Rows are points. A path goes straight from each point to the next, and from the last back to the first. The post is the endless flat space through its rows: a point in 2 columns, a line in 3, a plane in 4, and so on, so that a path can go around it. Count how often the path circles the post. Going back the other way cancels.
In the rows, 128 means zero.

Post (1 x 2):
[[129 140]]
Path (12 x 2):
[[109 112]
 [164 112]
 [153 146]
 [157 201]
 [ 98 179]
 [ 67 133]
 [104  98]
 [177  98]
 [165 159]
 [156 152]
 [117 161]
 [ 69 135]]
Times around: 2

Post (5 x 6):
[[ 93  99 130  85  91  96]
 [103 191 101 126 113 175]
 [123 119 160 152 130  90]
 [125 165 119 152 181 193]
 [134 121 136 133 171  41]]
Path (17 x 6):
[[128 126 155  90 147 152]
 [ 82 142 147  89 132 165]
 [ 88  96 137 145 179 100]
 [101 104  97 127 154 192]
 [109  52 108  86  94 136]
 [138 158 114 114 155 152]
 [116 106 161 116 175 127]
 [ 88 153 126 137 187 108]
 [105 138 130 142 159  74]
 [ 81 155 112  73 157 105]
 [153 114 173 127 212  95]
 [165 206 109 141 121  93]
 [133 129 102 164 158 142]
 [ 83  52 163 176 120 116]
 [100  94 208 160 109 100]
 [129 146 205 142 124 144]
 [151 167 159 169 105 168]]
Times around: 0

Post (11 x 12):
[[ 95 132 189 114 105 101 195 111 126  75 214 162]
 [122 143 124 122 128 160 191 144 205 135 153 132]
 [127 117 136 164 136 118  74 150 146 128 163 104]
 [104 157 114 138 138 159 108 106 171 135 140  97]
 [ 97 140 164 165 107  84 134 143 135 133 175  63]
 [150 122  85 149 124 143 147  91 204 162 150 128]
 [ 61  91 119  38 127 140 135 125 174 184  91 126]
 [157 128 179 143 157 153  72  95 133 126  87 111]
 [185 115 134 148  96 157  98  78 110 114 164  96]
 [151 142 155 115 157 130 134 107 104 130 132 161]
 [186 134 145  94 106  85 127  82 115  61 151 170]]
Path (22 x 12):
[[121 148 124 150  94  84 153 122 110 182 141 115]
 [152 163 160  87 148 113 107 129 134 132 131 164]
 [114 122 176 102 132 181 124 115 153 150 142 116]
 [ 81 121 146 184 112 147  77 107 236 210 110  98]
 [135 126 134 140 113 107 109 121 186  74 160 152]
 [149 162 151 140 157 184 179 127 138  53 131 126]
 [172 120 154  66 120 105 190 107 121  81 148 104]
 [143 184 157 105 131 109 142  93 157  54 192 127]
 [169  71  94  57 128 100  98 113 111  92 139 185]
 [107 109 105 110 145 106 188 110  92 128 191 132]
 [115 107 166 105 117 138 135 118 182 158 149  38]
 [182 118 152 152 102 148  94  73 149 106 191 127]
 [146 159 179 124 143 115  85 119 131  91 123 168]
 [117 173 166 138 151 200 120 112 148  39 130 156]
 [ 66  78 161  92 149 123 116 138 120 139 103  93]
 [175 118 207 135 162 175  78 120 141  99 111  99]
 [132 101 146 114  92  96 134  74 139  59 157  79]
 [178 106 160 172 112 132 168  79 103 107 124 105]
 [111 152 195 178 110  94 121 177 123  89 171 147]
 [140 158 112 145 123 151  88 100 204 127 177 169]
 [219 186 165  97 166 126 104  54 127  72 155 190]
 [131 147 152 104  91 124 111  66 162 135 126 107]]
Times around: 1

Post (17 x 18):
[[110 101  89 114 104  97 133 118 127 138 156 152 107 108 138 118 168 125]
 [133 112 158 169 149 118 119 104 117 145 134 108 157 134 122 156 173 150]
 [158 123 150 153 160 139 163 173 101 152 161  83 113 124 120 113 140 154]
 [104 134 120 142 168  98 100  88 106 179 140 125 164 143  47  61 133 178]
 [ 83 207 154 150 136 120 101 135 111 122 123 125 155 108  68 111 148 185]
 [100 126 215 159  93 145  99 151 139 102 145 122 177  97  68 101 136  93]
 [ 78  97  87 108 165  75 148 168 105 116 214  84 119 175 130 209 151 154]
 [126 124 107 158 154 136 144 191 138  85 119 150 176 125 138 111 143 178]
 [153 147  99 133  92 147 203 162 120 108  99 173 164 177 113 116 105 139]
 [109  75 137 145 119 129  77  95 165 188 108 128 113 131 170  98 119 120]
 [ 86  58 149 118 118  67 124  88 176 117 108  84 120  57 180 171 118  86]
 [154 112 156 149 198 175  98 140 155 108 148 101  91 143  41 131 143 167]
 [138 152 212 167 126 117 146 158 145 124 154 145 124 152  78  89 155 144]
 [186 175  82  45 103 195 236 214 182  91  76 153 199 172 164  98 132 199]
 [140 129 186 136 140  88  85 144  75 127 124 146 139 127  96  88 121 154]
 [140 120 122 117 158 133 111 115 156 123 188 131 133  95 161 135 101 195]
 [136 125 178 164 159 126 103 146 135 172 130 178 139 111 124  99 135  84]]
Path (12 x 18):
[[ 83 121 151 212 192 123 137 139 126 114 123  84 150  77 129 126 141  67]
 [137  71 205  63 199 171 136 208 150 104 120 139 131 131 132  82 119  85]
 [130 123  90 129 152 132 148  98 112 146  87 124 131  85 111 134 110 170]
 [150 130 101 127 108  56 103 109  93 136 166 140 169 109 132 158 117 202]
 [105 163 132 161 138 103 103 100 168 109 159 142 148 102  99 140 146 161]
 [168  96 149 165 207 118 129 169  70 118 119  92 158 132 142  80 119 196]
 [139 103 191 114 124 184 122 137 119  89 135 165 128 115  95  80 105 128]
 [145  84 134  93 152 153 148 183 161 152 138 148 129 135 138 144  58 161]
 [118 108 185 143  82  87 101 146 161 158 158  94 105 127 160 130 169 138]
 [ 43 117  83 156 166  19 121 165  67 129 214  67 151  90 162 170 130 139]
 [ 83 166 192 142  72  89 130 104 117 156 153 113 128 149 154  95 153 126]
 [145 154 104  94 126 145 152 121 117  90 162 149 181  62 117  87 138 197]]
Times around: 2

Post (17 x 18):
[[ 94 134  87 114  90  99 149 128 118 155 125 165 115 149 138 114  72  94]
 [ 95 128 154 147 140 182 159 166  97 115 169  95 199 117 121 135 140 118]
 [140 105 120 106 147  94 163 131 143 150 122 140 129 172 127 127 147 123]
 [167 122 144 130 149 163 138 105 172 101 131 149 112  96 122 156 123  81]
 [169 122 120 116 139 157 125 117  95  94 153 124 147 190 115 134 131 115]
 [144 154  93 105 133 118  66 126 147 117 134 133 114 121 142 127  96 127]
 [102 118 114 134 111 164 118 121 134 101 124 100  89 148 140 157 117  94]
 [175  79 135 132 160 112 135 128 141  85 136 144 165 106 122 151 122 182]
 [147 104 134 112  74 162 144 135 138 131 167 107 141 105  74 163 114  91]
 [121  87  82 102 132 117 126  95 147  96 161 126 117 123  83 111  88  93]
 [ 86 161 130 133 111 117 151 137 175 128 108 115 122 155 151  86 172 148]
 [136 151 107 152 145 110 122 112 153 145 106 122 131 126 105 131 118 164]
 [105 118 155 124 149 116 127 104 122  90 161 125 124 106 100 208 164 139]
 [124 128 171 151 119  97 180 129 140 137  90 128  87 113 135 125 125 117]
 [ 81 120 161 120  90  70  67 118 125 142 135 168 141 122 122 140 114 110]
 [153 120 112 161 159 104 186 136 162  75  85  99 127 134  98 134 178 138]
 [119 117 175 156  91 148 113 171 120 129 184 170 137 161 153 157  93 101]]
Path (31 x 18):
[[174  93  98 172  90 117 145 126  99  71  87 143  83 173 151 124 117 116]
 [ 72  97 129 133 107 124 160 132  97 154 107  96 139 162 173  92 141 104]
 [189 120 112 129  92  99 126 137 141  88 130 159  87 122 107 161 135 117]
 [124 128 146  79 145  96  86  99 145 114 157 163 124 129 117 147 142 138]
 [ 93 160 103  95 140 108 136 108  95  80 122 139 162 152 123 110 141 109]
 [155 120 154 115 128 190 152 143 201 134 164  84 127 159 137 145 158 130]
 [162  97  78 187 151 101 206 135 189  63  88 134 134 161 125  75 139 116]
 [137 138 128 149 203 153 141  97 104  92 124 167 163 111 144 142 166 127]
 [ 82  81 173 148 121 132 143 207 135 132 202 127 199  93  76 161 144 130]
 [200 123 175 146 208 128  69 155 129  90 143 169 226 153  79 118 118 100]
 [151 128 132  88  88 171 174 123 140 164 130  89 150 116 147 102  68 157]
 [ 53 147 144 130 154 110 109  94  87 144 165  81 114 105 126 157 115  76]
 [132 123 124 108 125  78 133 100 135 122 116 152 102  41 136 153 112 123]
 [105 126 171 131 168 131 183 118 134 132 154 142 144  68  98 158 185 140]
 [137 158 109 145 134  75  43 120 170 113 191 152 132 134  17 165 124 152]
 [161 119 115 117 123 127 134 123 201  84 163 136 148 186 105 140 161 189]
 [122 126 182 141  91 114 151 140  94 160  89 123  95 141 111 141 106  63]
 [102 168 147 115 147 132 194 106  56 122  92 134  68 148 185 145 139 140]
 [ 97  79 128 120 148 105 205 160 135 111 108 116 117 138 110 126 206  34]
 [112  95 139 110 192  84 174 125 113  95 101 116 158 146 120 108 192 149]
 [135 156 131  93 100 114  90 170 159 141 191 124 167 112  61 166 104 148]
 [163 128  86 130 157 121 180 154 183 116 137 137 156 115 135 115  90 116]
 [ 60  94 106 106 169  99 175 101  88 134 112  64 150 115 139  99 156 148]
 [ 93 114 163 123 130 151 118 124 141 142 136 124 110 115 141 124 155  75]
 [126  98 107 184   7 111 153 196 133 146  92 108  76 129  59 167  83 129]
 [ 43 131 208  89 136 102  85 120 174 190 170 130 158 109 108 152 186 123]
 [123 123 124 100 145 128 154 129 127 116 113  72 146  93 112 146 112 126]
 [ 92 126 181 141 172  84 188 110 103 164 101 158 149 120 152 172 154 136]
 [ 60 139 105  97 141  52 126 107 158 131 120 109 127 164 136  77 116 126]
 [104  60  95 108 107 197  79 124 173 108 179 126 144 161 118 182 105 115]
 [ 91 145 130 149 169 182 124 117 101  74 154 138 103 127 119 200 163 116]]
Times around: 3
